Each row is a point. The ring and each string are closed loops that go straight from each point to the next, and from the last back to the first. Before rounding, they use only three directions, however many columns there are. How many times does the string pass through the ring? Passing back the other way cancels.

Ring, 10 rows:
[[ 41  17  24 -87]
 [  3  53  54 -86]
 [-33  78  60 -68]
 [-56  86  34 -38]
 [-56  73  10 -16]
 [-34  32  -7   4]
 [  1 -12  -8   7]
 [ 31 -38  -6  -5]
 [ 58 -42  -8 -35]
 [ 61 -15   1 -70]]
String, 12 rows:
[[  5  12 -16 -21]
 [ 27  -8 -57 -13]
 [ 59 -72 -29   3]
 [ 56 -86  30   2]
 [ 23 -33  40 -16]
 [  9  14  -2 -33]
 [  8   3 -53  -2]
 [-20   4 -30  25]
 [-40  14   8  26]
 [-51  28  -4  30]
 [-32  47 -69   8]
 [ -3  34 -40 -26]]
Times through: 1
String:
[[ 67 -59  37 -43]
 [ 78 -61 -31 -31]
 [ 75 -97   5  -3]
 [ 31 -39  31 -17]
 [ 17  -2  16 -32]
 [ 68 -72  20 -25]
 [ 89 -71   9 -50]
 [ 35 -21  51 -48]
 [ 19  11  20 -50]
 [ 60  12 -29 -86]
 [ 86 -10 -28 -97]
 [ 81 -45  19 -70]]
Times through: 1

Ring:
[[ 91  16 -27 -29   9   1  18  43  47   7 -15]
 [ 76  42 -17 -57  14   9  13  25  35   8  -7]
 [ 11  53   3 -68  20  22   0  -5  30  -2   8]
 [-52  28  18 -44  16  26 -12 -20  39 -16  17]
 [-84 -17  21   2   7  19 -18 -14  57 -27  16]
 [-54 -49   1  38   2   7  -7  15  73 -28   1]
 [ -6 -49 -16  42   1  -1   4  37  75 -22 -10]
 [ 63 -23 -30  15   4  -5  17  52  65  -6 -19]]
String (28 x 11):
[[   0  -32    5   10   -6    1   -7   16   62   -7    3]
 [   5   -2  -20   -1   16   11   10   29   58  -20   -9]
 [   0  -30   11    4   -8    1  -10   10   59   -4    6]
 [  -8  -66   16   35  -20   -9  -15   14   71   -4    7]
 [ -21  -80   -7   66  -10   -7   -3   36   85  -23   -7]
 [ -31  -79    8   57  -15   -7  -12   22   81  -18    2]
 [ -28  -55   15   29  -13   -2  -15    9   69  -11    8]
 [ -19  -24   -1   11    3    7   -4   15   62  -17    1]
 [ -36  -18  -20   23   19   14    8   28   67  -34   -9]
 [ -27  -12  -12    9   15   13    3   20   61  -26   -4]
 [ -20  -24   17   -2   -5    5  -13    0   56   -7   11]
 [ -57  -48   40   11  -18    3  -30  -18   61   -6   24]
 [ -24  -14    8   -4    3   10   -8    4   56  -13    7]
 [ -43   -9   -1    1   13   16   -3    8   58  -25    3]
 [ -21   -3   -3   -6   12   13   -1   11   55  -18    1]
 [ -49  -33   35   -1  -12    6  -26  -17   56   -7   22]
 [-102  -54   55   14  -19    8  -40  -36   61  -13   33]
 [ -37  -29   28   -2  -10    6  -21  -10   56   -6   18]
 [ -19   -7    0   -5    8   11   -3   10   55  -16    3]
 [ -47   -8  -13   10   20   18    3   17   62  -34   -4]
 [ -93  -36   -7   41   18   18   -3   13   74  -47   -2]
 [-115  -72    7   68    3   11  -14    8   84  -47    5]
 [ -77  -73   17   55   -9    2  -18    6   79  -28    9]
 [ -73  -68  -20   76   10    7    3   36   88  -48  -12]
 [ -29  -25  -43   44   27   13   20   50   76  -46  -23]
 [  -3   -2  -30    8   23   14   15   37   62  -29  -15]
 [  -7  -36    6   14   -6    0   -8   15   63   -9    3]
 [  -6  -54    8   29  -13   -5  -10   19   69   -8    3]]
Times through: 0
String (13 x 11):
[[ -33    5   30  -35   -1   14  -20  -21   42   -2   21]
 [ -11    0   18  -27    0   10  -13   -6   46   -2   13]
 [  -6   -4   16  -22   -1    8  -11   -2   48   -2   11]
 [ -49   13   53  -56   -8   17  -33  -45   33    6   36]
 [ -82   22   42  -50    8   27  -28  -44   36  -12   31]
 [-111   10   34  -26   14   30  -25  -37   45  -28   26]
 [-121  -36   58    0  -11   16  -42  -46   55  -18   37]
 [ -58  -41   44    2  -18    5  -32  -24   57   -4   27]
 [ -32   -9   -1   -1   11   14   -3    9   57  -21    2]
 [ -59   -1  -15    8   26   23    5   15   61  -39   -5]
 [-104  -11    9    9   19   25  -11   -9   60  -41   10]
 [-114  -10   39  -12    5   24  -29  -37   51  -26   28]
 [ -79    3   44  -34    0   21  -30  -39   42  -10   30]]
Times through: 1
